Every row gives one point. A path goes straight from each point to the next, and from the last back to the first. The post is the endless flat space through its rows: a point in 2 columns, a line in 3, a plane in 4, and so on, so that a path can go around it. Count how often the path circles the post. Going back the other way cancels.

Post (2 x 3):
2.9, -2.1, 0.1
-3.8, 0.7, 1.1
Path (26 x 3):
1.1, -0.9, -1.8
1.2, -1.6, -1.4
3.1, 0.6, -0.3
1.0, -1.3, 1.2
1.0, -0.3, 2.0
-6.9, 3.7, 0.7
-3.8, 0.6, -0.9
-0.3, -3.4, 0.3
3.7, -5.1, -0.7
-0.3, -3.9, -0.2
2.2, -5.9, 1.4
10.1, -2.9, 0.2
-1.2, 2.4, -0.3
6.3, -0.6, -1.3
5.7, -2.1, 0.8
-3.8, 2.0, 1.7
5.1, -0.2, -1.6
-3.7, -2.6, -1.7
-0.8, -4.1, 0.3
7.7, -4.5, -1.7
4.5, -3.3, -1.5
-3.7, -1.8, 1.0
-3.1, -2.0, 2.2
-4.3, -0.9, -0.1
-5.2, 2.3, 0.8
2.8, 0.9, -0.9
Times around: 1

Post (5 x 6):
0.3, -5.1, -0.6, 1.2, 0.1, 3.8
-2.1, -0.3, 1.6, -0.8, 1.9, -1.2
1.4, -1.2, -1.5, -2.7, 0.5, 3.5
-0.1, -2.1, -0.3, 3.2, -1.3, 5.2
-1.0, 0.4, -3.7, -2.4, 3.4, -1.3
Path (23 x 6):
5.9, -4.8, -4.6, -4.1, 0.7, 3.0
3.0, -6.9, -6.0, -0.9, 3.2, 4.1
-3.1, -5.2, -0.7, -0.9, 4.0, 1.6
-1.2, -7.9, -4.3, -1.4, -0.3, 2.2
2.4, 0.5, 3.9, -4.4, -2.2, 4.0
-1.5, -1.8, 2.2, 4.2, 3.1, -1.3
3.3, -1.6, 1.6, 0.4, -0.4, 2.5
-0.9, -1.6, 6.9, -3.0, 1.3, 1.7
-4.4, -2.0, -7.6, 2.6, 4.0, 1.4
-0.5, -3.7, -3.2, -1.8, -1.5, 0.9
-0.7, -3.6, -3.1, 6.5, 1.6, 0.3
-2.4, -4.8, -3.1, 6.4, 2.7, 1.2
-1.7, -1.9, 3.3, -5.1, 2.2, 1.0
-0.5, -3.0, 2.8, 3.1, -3.7, 6.0
0.5, -5.7, -3.4, 4.8, 0.4, 1.4
0.9, 2.7, -1.3, -1.3, 2.8, 1.1
-1.6, -2.6, 4.0, -0.3, 0.8, 2.1
-5.3, 1.8, -3.9, 2.6, 0.1, 1.4
1.4, -4.0, -0.1, 0.2, -2.4, 0.9
0.6, -3.5, -0.8, 0.1, 3.8, -1.5
-0.9, -2.9, -0.4, -2.0, 5.3, 0.8
-6.3, -3.3, -1.7, 4.7, 1.3, -0.7
-0.1, 2.1, -1.2, -0.7, -1.8, 2.4
Times around: 5

Post (8 x 9):
-4.8, 0.3, -1.0, -1.4, 1.3, 1.3, -0.6, -0.4, 0.9
3.1, -3.6, -0.2, -2.2, 3.9, 4.9, -2.7, 4.4, -1.4
1.8, -3.9, -3.4, 4.9, -1.6, -1.8, 2.8, -0.7, -0.8
1.8, -3.1, -2.2, 1.1, 4.3, 1.2, -2.6, 0.3, -3.2
0.5, 0.5, 0.2, 6.2, -1.2, -1.1, 5.1, -2.8, 0.4
-1.9, -0.6, 3.1, -0.3, 1.7, -1.4, 0.5, 0.2, -0.7
-3.1, -0.1, 0.3, -3.1, 1.1, 3.5, 3.0, -0.8, -1.5
-1.2, -0.4, 1.5, -0.4, 4.1, -1.7, 0.8, -1.2, 1.9
Path (28 x 9):
2.7, -2.3, -0.5, 2.2, 3.3, 1.8, 3.5, -0.6, -3.2
-2.5, 2.1, 1.6, 5.6, -3.0, -0.7, 2.1, 1.9, -3.7
-8.0, 4.2, -9.5, -0.7, -0.4, 2.1, 3.9, -9.3, -2.6
2.7, -2.7, -1.9, 3.1, 2.5, -1.0, 0.2, -2.9, 1.9
1.5, 0.2, -0.9, -0.9, 3.8, 0.1, -2.4, -0.1, -1.8
1.0, -2.0, -1.6, 0.9, 1.2, -2.2, 3.5, -0.4, -0.6
-0.1, -1.2, -1.7, 6.2, 1.6, -3.0, 5.5, -2.2, 1.2
-0.7, -4.0, 3.3, 0.7, -1.3, -1.5, 2.2, 1.5, -3.1
0.2, -4.3, 0.0, -6.2, 1.9, 3.2, -0.8, -0.6, 0.4
-3.3, 2.2, 1.2, -5.8, 5.0, 3.8, 1.2, -1.9, 2.0
-0.5, 0.5, -0.3, -1.3, 1.4, 0.8, 2.2, 3.2, 2.5
-3.1, -1.4, 0.6, 3.1, 0.8, -2.6, 4.1, 1.3, 0.1
-8.1, -3.0, 3.8, -2.7, 1.2, -1.6, -2.6, -1.0, -1.5
-2.8, -2.9, 2.3, -6.2, 2.0, 2.5, -4.3, 2.3, 3.1
4.6, -3.3, 0.4, 0.7, 0.4, -1.6, -2.8, 3.5, 1.8
-3.2, 0.7, -3.5, -2.1, 0.2, -0.6, 3.7, -3.4, -9.1
1.2, -3.1, -2.7, 1.3, -2.7, 0.8, 1.4, -2.1, -4.3
-2.1, -1.5, 0.5, 1.3, -1.9, -1.8, -1.2, -2.0, -0.1
0.2, 1.0, -6.1, -1.0, 4.9, 0.7, 2.3, -5.3, -1.9
-5.9, 4.3, 0.3, -1.1, 2.6, 1.4, 3.3, -4.2, -3.6
-5.2, 0.8, -0.4, -3.9, 7.6, 2.1, 3.0, -4.5, -4.6
-3.0, -3.1, 1.9, 3.3, -2.0, -2.5, 2.1, -1.1, 1.4
1.1, -1.1, 3.5, -1.4, 3.9, -0.4, -0.6, -2.5, 1.4
8.4, -4.2, 1.6, 2.8, 3.7, 0.6, -1.3, 2.8, 4.1
6.0, -5.2, 0.2, -1.5, 6.6, 9.6, -5.8, 5.6, 0.2
-0.9, -3.9, 1.8, 2.2, 1.6, -3.0, 1.2, -0.6, -3.3
-2.7, -1.5, -1.4, -1.3, 2.9, 1.5, 2.9, -4.6, -3.4
2.6, -3.1, 2.0, 3.5, -4.3, 4.9, 2.7, 4.0, 3.2
Times around: 2

Post (10 x 11):
1.8, 0.8, 0.2, -1.6, -2.4, 2.0, -0.1, 1.1, -1.7, 2.9, -0.5
2.4, 6.5, -0.9, 2.7, 2.0, -1.6, -3.1, -2.5, 1.7, -4.8, -2.1
0.1, -3.3, -0.7, -2.0, -5.0, -4.0, -1.8, -1.4, 0.2, 1.9, 3.0
4.1, -0.3, -2.2, 0.2, 1.4, -2.0, 1.5, -0.6, 0.5, -2.6, -1.5
-2.0, -0.3, 5.4, -2.1, 0.2, 3.6, 0.6, -1.7, -2.7, -1.0, -1.9
5.0, 1.6, -1.0, 4.4, 2.7, -1.7, -3.3, -2.0, 3.9, -4.5, -3.3
-2.5, -3.3, -1.1, 0.6, -3.1, -4.9, -2.2, -1.9, -3.7, 4.5, 2.5
-3.1, -1.9, -1.0, -2.1, -0.3, -3.1, -2.9, -0.2, 1.0, 2.8, 2.5
-2.1, -1.4, 1.5, -0.7, -3.2, -0.5, 2.6, 0.3, 0.1, 2.0, -2.1
-0.3, -3.5, 1.4, -3.1, -1.9, -6.1, -0.6, 0.0, -1.4, 6.1, -0.4
Path (30 x 11):
2.0, -2.3, -1.4, 1.1, -2.9, -2.6, 0.6, -0.1, -1.0, 0.3, 3.3
3.9, 5.3, -1.3, 0.2, 5.5, -0.9, -9.1, 0.4, -4.5, -0.2, 2.2
3.2, 2.3, -3.2, 0.3, -4.2, -4.1, 1.1, 0.3, -0.9, 1.2, 1.4
-2.6, -6.4, -3.9, -2.4, -0.2, -3.7, 2.4, 0.3, -1.0, 4.4, 5.7
-1.9, 0.9, 3.4, -2.5, 1.1, -1.3, 2.4, -2.2, -4.4, 5.4, -3.4
-0.5, -1.8, 1.1, -3.0, -2.6, -0.6, 2.3, -1.2, -2.7, 2.2, -2.2
1.4, -1.0, -1.5, -1.4, -2.6, -4.8, -2.0, -2.7, -0.9, -3.9, -1.8
-4.1, -0.8, -1.1, -1.3, -3.0, -2.0, -4.5, -2.3, 0.0, 3.1, 2.3
0.6, -1.3, 0.5, 1.8, 1.0, 5.2, -4.1, -2.3, -0.4, 0.3, 1.3
-1.9, -2.4, 0.5, -1.2, 1.3, -3.2, 0.9, -3.0, 2.4, -0.4, 1.5
4.3, 2.5, -3.0, -1.5, -5.9, -0.1, 0.8, -3.7, -2.4, 2.9, 2.0
3.9, 3.5, 0.7, 2.3, -2.1, -3.8, -7.4, -5.3, 2.0, -5.2, -2.6
2.1, 2.8, -2.6, -0.9, -5.8, -1.2, -4.9, -0.8, 1.6, 0.7, -1.0
1.5, 6.3, 1.7, -0.2, 2.6, 5.7, -3.0, -4.2, 0.6, -1.0, -3.6
1.6, 4.7, 3.1, 2.4, -2.8, 2.6, -1.4, -2.7, -5.4, 3.9, 1.9
-3.1, -1.3, 8.5, -1.6, -0.9, 2.1, -1.5, -1.7, -3.8, 0.4, 2.3
-3.3, -2.7, 1.4, 1.7, -2.0, 2.5, 1.1, 1.8, -4.6, 2.4, -1.1
4.7, 1.4, -0.9, -1.2, -4.8, -1.2, -3.4, -3.3, -2.1, -7.5, 0.6
4.6, -5.4, -1.6, 0.9, 3.4, 2.2, -2.7, -4.0, -2.3, -1.8, 0.4
-1.6, 2.2, 4.2, -3.9, 7.4, 0.9, -4.5, -7.2, -1.6, -3.3, 2.8
-0.5, -6.0, -1.9, 1.6, -4.4, -0.5, 1.8, -1.2, -4.6, 4.1, 6.3
0.2, 0.0, -1.9, 1.3, 2.7, -1.2, -3.6, 1.6, -4.4, -0.2, 2.4
2.1, -9.9, -0.6, -2.5, -3.5, -4.3, -4.4, -0.3, 0.5, 0.8, 0.8
0.7, -0.6, 0.4, -1.7, -2.0, -4.8, -1.4, -3.5, -3.1, -0.9, -0.5
-2.4, 2.6, -1.0, -3.5, -3.4, -5.2, 1.5, 2.5, -2.0, 0.1, -1.4
4.0, 3.4, 2.8, -3.9, 3.0, 2.4, -2.4, 1.3, -0.7, -4.5, 1.0
1.8, -2.6, 3.4, 3.1, -1.6, -5.8, -0.4, -3.4, -1.3, 2.0, -0.6
-3.9, -2.5, 0.1, -3.5, 3.2, -3.9, 7.1, -0.6, 5.7, 4.1, -3.0
-0.7, -0.4, -6.3, -2.1, 0.8, -2.8, -1.2, 0.7, 3.7, 7.4, -0.9
-6.8, 2.0, 1.3, 5.9, -3.9, -4.5, 6.7, -3.1, -2.5, 4.9, -2.1
Times around: 1
